Each row of a before or after table is a point. The points were changed in one or more steps. Then noise was added and the rows were shuffled. The steps act on how far a point lies along the listed directions, d1 being the first. Write out the steps. A step turns or swaps two directions, mirrors them in a line or flattens them onto one, adds a multiple of one to another, or multiplies one. Angles are multiples of 10 degrees, from the lower direction toward the higher: turns from -170 to 170, lines from 10 to 170 but not 90. Use the fewest steps. Two steps may share a direction if one is a turn and the other turns, adds or multiplies; they go together, in the order done. Otherwise the lowest direction goes first.

Directions:
(1): [-0.40 -0.09]
(2): [-0.09  0.40]
Before (8 x 2):
[[-0.13 -0.04]
 [ 0.59  0.01]
 [-0.15 -0.22]
 [ 0.85  0.13]
 [-0.15 -0.23]
 [-0.14 -0.02]
 [ 0.04 -0.04]
 [-0.21  0.07]]
After (8 x 2):
[[ 0.04 -0.09]
 [ 0.21 -0.03]
 [ 0.14  0.07]
 [ 0.11  0.18]
 [-0.40 -0.39]
 [ 0.13  0.11]
 [ 0.25 -0.07]
 [-0.73 -0.48]]
Steps: mirror d1 and d2 in the line at 80 degrees

Directions:
(1): [-0.43 -0.37  0.45 -0.27  0.01  0.22  0.02 -0.12]
(2): [ 0.31  0.14  0.03 -0.29  0.28  0.23 -0.44 -0.37]
(3): [-0.19  0.20 -0.07 -0.24 -0.61 -0.23 -0.29 -0.16]
(4): [-0.18 -0.43 -0.43 -0.03  0.12 -0.03 -0.43  0.27]
Before (12 x 8):
[[ 0.01 -0.14 -0.83  0.28 -0.16 -0.46 -0.63  0.49]
 [-0.39  0.13  0.16 -0.03 -0.37 -0.20  0.06 -0.12]
 [ 0.05 -0.14  0.02  0.14  0.06 -0.06  0.11  0.03]
 [-0.19 -0.22  0.11  0.06  0.05  0.02  0.18  0.19]
 [ 0.19  0.14  0.30 -0.16  0.37  0.22 -0.13 -0.18]
 [-0.03 -0.04  0.26  0.15  0.08 -0.03  0.05 -0.07]
 [ 0.16 -0.04  0.05 -0.33  0.29  0.17 -0.31 -0.45]
 [ 0.16 -0.69 -0.61  0.18  0.76  0.23 -0.38  0.24]
 [-0.33 -0.32 -0.21 -0.15 -0.04 -0.09  0.05  0.09]
 [ 0.02  0.08 -0.29  0.04  0.13 -0.15 -0.08  0.06]
 [ 0.17 -0.15 -0.03  0.07  0.21  0.12  0.17  0.03]
 [-0.04 -0.34 -0.70  0.11  0.12  0.02 -0.60  0.36]]
After, 12 rows:
[[-0.06 -0.18  0.12 -0.05  0.19  0.11  0.01  0.01]
 [ 0.24  0.01  0.05 -0.41  0.35  0.24 -0.47 -0.55]
 [ 0.04 -0.01  0.23  0.04  0.14  0.01 -0.06 -0.19]
 [-0.20 -0.25 -0.20 -0.29  0.05 -0.02 -0.14 -0.04]
 [ 0.08 -0.73 -0.62  0.25  0.67  0.16 -0.28  0.36]
 [ 0.13 -0.14 -0.03  0.09  0.21  0.11  0.19  0.07]
 [-0.22 -0.42 -0.73  0.26 -0.05 -0.12 -0.33  0.58]
 [ 0.27  0.20  0.34 -0.24  0.43  0.27 -0.20 -0.28]
 [ 0.05 -0.15  0.03  0.16  0.05 -0.07  0.11  0.03]
 [-0.28  0.18  0.18 -0.10 -0.27 -0.09 -0.10 -0.26]
 [-0.12  0.03 -0.30  0.18  0.02 -0.27  0.13  0.22]
 [-0.39 -0.33 -0.85  0.69 -0.51 -0.78 -0.04  0.98]]
Steps: add 1.5 times d1 to d2
